Each row is a point. Each copy is the shape, with its points in the same order, turned, moved and blurred by noise. Say if it was mirrored as well.

Shape, 6 rows:
[[ 0.62 -0.02]
 [ 0.34  0.06]
 [-0.19  0.30]
 [-0.04 -0.34]
 [-0.05 -0.56]
 [ 0.81  0.27]]
Copy 1, 6 rows:
[[ 0.65 -0.29]
 [ 0.39 -0.15]
 [-0.03  0.23]
 [-0.02 -0.35]
 [-0.13 -0.67]
 [ 0.98 -0.05]]
Copy 1 is: only turned
Copy 2 (6 x 2):
[[ 0.67  0.24]
 [ 0.40  0.23]
 [-0.23  0.26]
 [ 0.15 -0.28]
 [ 0.20 -0.48]
 [ 0.77  0.59]]
Copy 2 is: only turned
Copy 3, 6 rows:
[[-0.51 -0.37]
 [-0.29 -0.24]
 [ 0.13  0.18]
 [ 0.23 -0.45]
 [ 0.28 -0.69]
 [-0.81 -0.17]]
Copy 3 is: mirrored

Shape, 6 rows:
[[ 0.04  1.15 -0.12]
 [ 0.61 -0.37 -0.02]
 [-0.07 -0.40 -0.25]
 [-0.14 -0.38  0.04]
 [-0.23  0.35 -0.49]
 [-0.20 -0.35 -0.09]]
Copy 1:
[[ 0.09 -0.27  1.31]
 [ 0.34  0.36 -0.14]
 [ 0.42 -0.38 -0.32]
 [ 0.07 -0.32 -0.28]
 [ 0.49 -0.63  0.44]
 [ 0.20 -0.35 -0.30]]
Copy 1 is: mirrored
Copy 2:
[[-1.13 -0.03  0.03]
 [ 0.40 -0.48  0.02]
 [ 0.30  0.20  0.40]
 [ 0.29  0.28  0.06]
 [-0.45  0.15  0.59]
 [ 0.20  0.30  0.17]]
Copy 2 is: only turned
Copy 3:
[[ 0.96 -0.52  0.35]
 [ 0.01  0.68 -0.06]
 [-0.11  0.14 -0.52]
 [-0.31  0.08 -0.34]
 [ 0.52 -0.37 -0.41]
 [-0.18  0.03 -0.41]]
Copy 3 is: mirrored

Shape (11 x 6):
[[-0.12  0.43 -0.32 -0.64 -0.92  0.16]
 [-0.42 -0.73 -0.08 -0.49  0.42 -0.30]
 [ 0.26  0.35  0.79 -0.29  0.21  0.26]
 [-0.40  0.25 -0.26 -0.72  0.57  0.01]
 [-0.58  0.27 -0.23 -0.35 -0.01  0.13]
 [ 0.58  0.33 -0.34 -0.08 -0.18 -0.10]
 [-0.67  0.47 -0.30  0.06  0.33  0.28]
 [ 0.10  0.16 -0.27  0.43 -0.34  0.10]
 [-0.58 -0.57 -0.28 -0.22  0.33  0.04]
 [-0.47 -0.13  0.39  0.88  0.40 -0.54]
 [ 0.57  0.24  0.31 -0.14 -0.12  0.07]]
Copy 1 (11 x 6):
[[-0.92  0.67  0.24 -0.49 -0.44  0.52]
 [ 0.07 -0.45  0.79 -0.23  0.33 -0.10]
 [ 0.35 -0.08 -0.53 -0.73  0.13  0.45]
 [-0.61 -0.25  0.35 -0.59  0.66  0.12]
 [-0.59  0.30  0.22 -0.53  0.32 -0.09]
 [-0.23  0.22 -0.08  0.20  0.12  0.90]
 [-0.62  0.36 -0.03 -0.17  0.63 -0.27]
 [-0.19  0.53 -0.20  0.36  0.03  0.22]
 [-0.25 -0.27  0.52 -0.08  0.23 -0.40]
 [ 0.93  0.53 -0.02  0.22  0.69 -0.41]
 [ 0.15  0.16 -0.31 -0.24 -0.01  0.81]]
Copy 1 is: mirrored
Copy 2 (11 x 6):
[[ 0.37  1.24 -0.26  0.27  0.04  0.14]
 [-0.73  0.08 -0.05 -0.13  0.82 -0.25]
 [ 0.22  0.10  0.80  0.34 -0.15 -0.42]
 [-0.15  0.56  0.63 -0.09  0.88  0.22]
 [ 0.32  0.52  0.07 -0.04  0.70  0.15]
 [-0.13  0.45  0.19  0.34 -0.30  0.64]
 [ 0.57  0.13  0.28 -0.19  0.74  0.41]
 [ 0.32  0.05 -0.29  0.14 -0.13  0.48]
 [-0.32  0.06 -0.15 -0.39  0.76 -0.04]
 [ 0.11 -1.03 -0.14  0.46  0.60  0.11]
 [-0.04  0.24  0.38  0.43 -0.43  0.05]]
Copy 2 is: mirrored
Copy 3 (11 x 6):
[[ 0.36  0.59  0.66  0.18 -0.70 -0.13]
 [-0.63  0.04  0.03  0.61  0.40 -0.13]
 [-0.17  0.79 -0.21 -0.62  0.23 -0.08]
 [-0.07  0.69 -0.27  0.50  0.13 -0.76]
 [-0.10  0.25  0.28  0.21 -0.16 -0.79]
 [ 0.71  0.13 -0.03  0.03 -0.09  0.25]
 [ 0.13  0.10  0.08 -0.11  0.07 -1.12]
 [ 0.40 -0.36  0.16 -0.29 -0.30 -0.06]
 [-0.64 -0.12  0.05  0.47  0.13 -0.44]
 [-0.12 -0.63  0.27 -0.42  0.89 -0.38]
 [ 0.15  0.47 -0.18 -0.38  0.12  0.30]]
Copy 3 is: mirrored
Copy 4:
[[-0.06  0.46 -0.96 -0.37  0.06  0.01]
 [-0.19 -0.36 -0.08  0.96 -0.55  0.49]
 [ 0.17 -0.70  0.10 -0.41 -0.30 -0.39]
 [ 0.73 -0.19 -0.42  0.51 -0.46  0.11]
 [ 0.43 -0.07 -0.39  0.12 -0.15  0.50]
 [ 0.09  0.44  0.08 -0.02 -0.05 -0.53]
 [ 0.81  0.00  0.05 -0.02 -0.11  0.61]
 [ 0.01  0.50  0.29 -0.25  0.18  0.19]
 [-0.01 -0.11 -0.04  0.60 -0.49  0.73]
 [ 0.09 -0.51  0.92  0.39  0.48  0.45]
 [-0.13 -0.11  0.09 -0.28 -0.18 -0.54]]
Copy 4 is: only turned

Shape, 12 rows:
[[ 0.23 -0.14 -0.17  0.38 -0.26 -0.67 -0.14  0.79]
 [-0.02  0.30  0.29 -0.01  0.05  0.88  0.24 -0.14]
 [-0.28 -0.66 -0.64  0.22 -0.02 -0.53  0.14  0.05]
 [ 0.07 -0.03  0.34  0.18 -0.66  0.63 -0.49  0.02]
 [-0.01 -0.24 -0.68 -0.06 -0.07 -0.58 -0.03  0.21]
 [ 0.20 -0.74 -0.45  0.03  0.19 -0.42  0.28  0.57]
 [-0.29  0.90  0.79 -0.49  0.48 -0.10 -0.36  0.09]
 [-0.12 -0.04 -0.04  0.72 -0.26  0.53 -0.58  0.32]
 [-0.04  0.07  0.69  0.13  0.08 -0.43 -0.11 -0.07]
 [ 0.14 -0.17 -0.49  0.21 -0.57 -0.23  0.57  0.13]
 [ 0.20  0.59  0.28  0.34  0.07  0.01  0.07 -0.06]
 [ 0.84  0.05 -0.22  0.47 -0.52  0.69 -0.16 -0.35]]
Copy 1, 12 rows:
[[ 0.73  0.31 -0.18  0.44  0.32 -0.91 -0.01 -0.10]
 [ 0.11  0.12  0.60 -0.30 -0.12  0.76 -0.24 -0.32]
 [ 0.35  0.03 -0.65  0.04 -0.16 -0.48  0.08  0.53]
 [ 0.25  0.51 -0.17  0.42  0.13  0.60 -0.37 -0.56]
 [ 0.29 -0.14 -0.34  0.41  0.13 -0.49  0.20  0.37]
 [ 0.82  0.31 -0.24  0.11  0.23 -0.41  0.36  0.61]
 [-0.65  0.50  1.13  0.31  0.20 -0.14 -0.63 -0.05]
 [ 0.69  0.18 -0.23  0.28  0.11  0.34 -0.86 -0.37]
 [-0.27  0.81  0.14 -0.07  0.18 -0.34 -0.32 -0.25]
 [ 0.46 -0.10 -0.39  0.07 -0.19 -0.34  0.48 -0.31]
 [-0.09  0.11  0.34 -0.16  0.28 -0.10 -0.34 -0.54]
 [ 0.40 -0.17 -0.34 -0.06  0.59  0.71  0.05 -0.76]]
Copy 1 is: only turned
Copy 2:
[[ 0.40  0.45  0.38 -0.33 -0.13 -0.27  0.98 -0.31]
 [-0.14  0.32 -0.28 -0.13  0.02  0.00 -0.83 -0.02]
 [ 0.55  0.39  0.23  0.66 -0.51 -0.17  0.74  0.34]
 [-0.22  0.82  0.12 -0.10 -0.29  0.64 -0.29 -0.38]
 [ 0.40  0.52  0.09  0.52  0.01 -0.14  0.80  0.14]
 [ 0.89  0.44  0.54  0.37 -0.13 -0.51  0.54 -0.07]
 [-0.25 -0.52 -0.55  0.06  0.49  0.11 -0.14 -0.96]
 [ 0.35  0.69 -0.25 -0.45 -0.32  0.58  0.05 -0.07]
 [ 0.00 -0.32  0.33  0.06 -0.10  0.13  0.20 -0.51]
 [-0.15  0.72  0.38  0.21 -0.31 -0.58  0.38  0.32]
 [-0.25 -0.09 -0.09 -0.33  0.22 -0.03  0.04  0.05]
 [-0.25  1.06  0.37 -0.28  0.28  0.41 -0.36  0.52]]
Copy 2 is: mirrored
Copy 3:
[[ 0.12 -0.76  0.56  0.43 -0.85 -0.53  0.04  0.19]
 [-0.15  0.56  0.32 -0.36  0.18  0.13  0.02 -0.14]
 [ 0.10 -1.20 -0.07 -0.21 -0.46 -0.26 -0.17 -0.21]
 [ 0.12  0.38  0.39 -0.47 -0.33 -0.69  0.49 -0.17]
 [ 0.43 -1.05  0.33  0.05 -0.54 -0.12 -0.04 -0.28]
 [-0.02 -1.22  0.36 -0.06 -0.58  0.08  0.08  0.28]
 [ 0.53  0.43  0.15  0.95  0.53 -0.07  0.40 -0.08]
 [-0.47 -0.03  0.61 -0.17 -0.37 -0.79  0.36 -0.44]
 [ 0.24  0.03 -0.31  0.48 -0.28 -0.30  0.23  0.18]
 [ 0.23 -0.55  0.35 -0.38 -0.81 -0.16 -0.62 -0.07]
 [ 0.00  0.34  0.13  0.40 -0.44 -0.02 -0.12 -0.26]
 [-0.06  0.49  0.46 -0.64 -1.06  0.03  0.23 -0.52]]
Copy 3 is: only turned

Shape (17 x 11):
[[-0.44  0.46  0.12 -0.68  0.70  0.72 -0.33 -0.01 -0.64  0.46 -0.25]
 [-0.15 -0.23  0.65 -0.18  0.21 -0.35  0.05 -0.33 -0.46  0.45 -0.28]
 [ 0.56  0.01  0.22 -0.31 -0.05 -0.54  0.88 -0.02  0.45 -0.03  0.51]
 [-0.76  0.57  0.52 -0.11 -0.11 -0.94  0.46  0.43 -0.15  0.41 -0.44]
 [-0.16 -0.01 -0.86 -0.04  0.50 -0.10 -0.18 -0.26  0.14  0.53  0.35]
 [ 0.08  0.23  0.01 -0.27 -0.09  0.16 -0.34 -0.16  0.09 -0.05 -0.28]
 [ 0.74 -0.04 -0.27 -0.23 -0.01 -0.20  0.42  0.71  0.85  0.17  0.47]
 [ 0.21  0.30 -0.49  0.04  0.66  0.29 -1.15 -0.30 -0.14 -0.49 -0.20]
 [-0.01 -0.44 -0.49 -0.77  0.38 -0.07 -0.60  0.86 -0.33 -0.52  0.41]
 [ 0.31 -0.39 -0.36  0.22  0.05  0.66  0.32  0.45 -0.33 -0.79  0.05]
 [ 0.50 -0.53  0.15 -0.09  0.30 -0.40 -0.28 -0.04  0.28 -0.02  0.16]
 [ 0.63 -0.03 -0.41 -0.53 -0.24  0.23 -0.07 -0.33 -0.18  0.54 -0.11]
 [ 0.36  0.08  0.04 -0.16 -0.09  0.10 -0.19  0.43  0.15  0.27  0.45]
 [-0.27  0.08  0.17  0.03 -0.52 -0.47  0.08  0.40  0.55 -0.22 -0.26]
 [ 0.21 -0.34 -0.16  0.09 -0.41 -0.47 -0.67 -0.49 -0.43 -0.17 -0.39]
 [ 0.07 -0.06 -0.05 -1.02 -0.14  0.55 -0.10 -0.06  0.11  0.58 -0.36]
 [ 0.00  0.11 -0.42  0.32  0.58 -0.38  0.26 -0.05 -0.43  0.29 -0.60]]
Copy 1:
[[ 0.07  0.37  0.56 -0.81 -0.83 -0.05 -0.76  0.21  0.23 -0.39  0.03]
 [ 0.30 -0.33 -0.06 -0.57 -0.09 -0.41 -0.15  0.30  0.21  0.03  0.65]
 [-0.28 -0.72  0.47  0.57 -0.13  0.13  0.37 -0.25 -0.35  0.63  0.53]
 [-0.61 -0.11 -0.55 -0.33 -0.48 -0.02  0.59  0.04 -0.11 -0.38  0.92]
 [-0.12  0.10  0.19 -0.49 -0.38 -0.46 -0.31 -0.35 -1.01  0.39 -0.45]
 [ 0.04 -0.12 -0.03 -0.16 -0.19  0.14 -0.39 -0.44  0.15 -0.17 -0.20]
 [-1.05 -0.43  0.57  0.47  0.04 -0.06 -0.09 -0.78 -0.31  0.73  0.08]
 [ 0.28  0.09 -0.13 -1.03 -0.27  0.38 -0.69 -0.41  0.14  0.45 -1.05]
 [-0.52 -0.37  0.71 -0.88 -0.57 -0.36  0.34 -0.84  0.59  0.35 -0.72]
 [ 0.20  0.46  0.49  0.25 -0.24 -0.26  0.31 -0.53  0.66  0.75 -0.63]
 [-0.25 -0.69  0.17 -0.37  0.29 -0.22 -0.23 -0.21  0.12  0.73 -0.07]
 [ 0.28 -0.22  0.37  0.05 -0.35 -0.40 -0.89 -0.77 -0.10  0.16  0.19]
 [-0.46 -0.07  0.57 -0.12  0.11  0.04 -0.23 -0.62 -0.05  0.26  0.11]
 [-0.52 -0.29 -0.46  0.20  0.02  0.05  0.47 -0.45  0.23 -0.16  0.06]
 [ 0.79 -0.44 -0.61 -0.52  0.18 -0.35 -0.19 -0.68  0.23  0.25 -0.11]
 [-0.16 -0.30  0.44  0.12 -0.60 -0.52 -0.85 -0.35  0.15 -0.50  0.03]
 [-0.08  0.40 -0.57 -0.49 -0.62 -0.32 -0.17 -0.09 -0.20  0.77  0.21]]
Copy 1 is: mirrored
Copy 2 (17 x 11):
[[ 0.43  0.28  0.27 -0.41  0.57  0.11 -0.42 -0.14 -1.04 -0.04  0.66]
 [-0.02 -0.23 -0.10 -0.57  0.14  0.08  0.23  0.27 -0.52  0.47 -0.23]
 [-0.33 -0.54  0.42  0.09 -0.40  0.54  0.64  0.14  0.57 -0.18  0.08]
 [-0.10  0.44  0.09 -1.06 -0.57  0.24  0.11  0.13  0.28  0.85  0.22]
 [ 0.68  0.34  0.57  0.02  0.53  0.16 -0.15  0.45  0.27 -0.40 -0.30]
 [-0.16  0.12  0.20  0.10  0.06 -0.22 -0.35 -0.15 -0.23 -0.11 -0.06]
 [-0.16 -0.02  0.31  0.83 -0.07  0.72  0.20 -0.07  0.92 -0.08  0.19]
 [ 0.72 -0.14  0.43  0.49  0.28 -0.85 -0.86 -0.18 -0.38 -0.19 -0.19]
 [ 0.32  0.00  1.07  0.98  0.02  0.25 -0.66  0.54 -0.35  0.64  0.23]
 [ 0.13  0.29  0.73  1.13 -0.20 -0.43  0.60 -0.03 -0.46  0.09  0.26]
 [ 0.12 -0.52  0.14  0.51  0.09  0.20 -0.01  0.15  0.08  0.25 -0.53]
 [-0.49 -0.01  0.21  0.17  0.80 -0.09 -0.06  0.33 -0.05 -0.42  0.12]
 [ 0.03  0.07 -0.08  0.61 -0.03  0.35 -0.17  0.27  0.11 -0.08  0.29]
 [-0.40  0.47  0.18  0.11 -0.70  0.12 -0.10 -0.14  0.36  0.44 -0.30]
 [-0.34 -0.10  0.12  0.19  0.11 -0.85 -0.31  0.56 -0.21  0.30 -0.65]
 [-0.61  0.31  0.32  0.04  0.72  0.49 -0.33 -0.14 -0.47 -0.20  0.15]
 [ 0.49  0.21  0.35 -0.37  0.48 -0.53  0.43  0.05  0.18  0.40 -0.02]]
Copy 2 is: mirrored
Copy 3 (17 x 11):
[[ 0.02  0.27 -0.55  0.03 -0.59  0.33 -0.36 -0.63 -0.60 -0.48  0.73]
 [-0.17  0.34  0.47  0.07 -0.59  0.31 -0.32  0.07 -0.44 -0.25 -0.25]
 [-0.01 -0.36 -0.08 -0.29 -0.27 -0.35  0.63  0.92 -0.07 -0.05 -0.45]
 [ 0.12  0.06  0.61  0.22 -0.71  0.08 -0.03  0.16  0.91 -0.47  0.18]
 [ 0.02 -0.05 -0.26  0.15  0.32  0.93  0.31  0.62 -0.44 -0.18  0.51]
 [-0.24  0.12 -0.42 -0.14  0.17  0.09 -0.39  0.09 -0.16 -0.27 -0.09]
 [ 0.67 -0.30 -0.71  0.00  0.28 -0.22  0.79  0.83 -0.01 -0.26 -0.47]
 [-0.48  0.88 -0.79 -0.17  0.94  0.40 -0.13 -0.12 -0.42  0.12  0.44]
 [ 0.01  0.31 -1.06  1.07  0.15  0.18  0.63 -0.13 -0.11  0.46  0.05]
 [ 0.49  0.34 -1.02 -0.34 -0.25  0.09  0.02  0.28 -0.23  1.05 -0.13]
 [ 0.03  0.39 -0.19  0.26  0.25  0.14  0.33  0.33 -0.52 -0.01 -0.62]
 [-0.05 -0.17 -0.60  0.19 -0.08  0.04 -0.47  0.82 -0.74 -0.36  0.07]
 [ 0.55 -0.09 -0.33  0.15  0.24 -0.14  0.14  0.29 -0.34 -0.15 -0.05]
 [ 0.15 -0.24 -0.05 -0.03  0.14  0.09 -0.08  0.22  0.69  0.06 -0.55]
 [-0.53  0.42 -0.07  0.41  0.36  0.27 -0.78  0.48 -0.22  0.36 -0.33]
 [-0.11 -0.39 -0.81  0.21 -0.31  0.27 -0.40  0.07 -0.54 -0.70 -0.22]
 [-0.06  0.75 -0.09 -0.25 -0.42  0.72 -0.12  0.73  0.11 -0.06  0.35]]
Copy 3 is: only turned
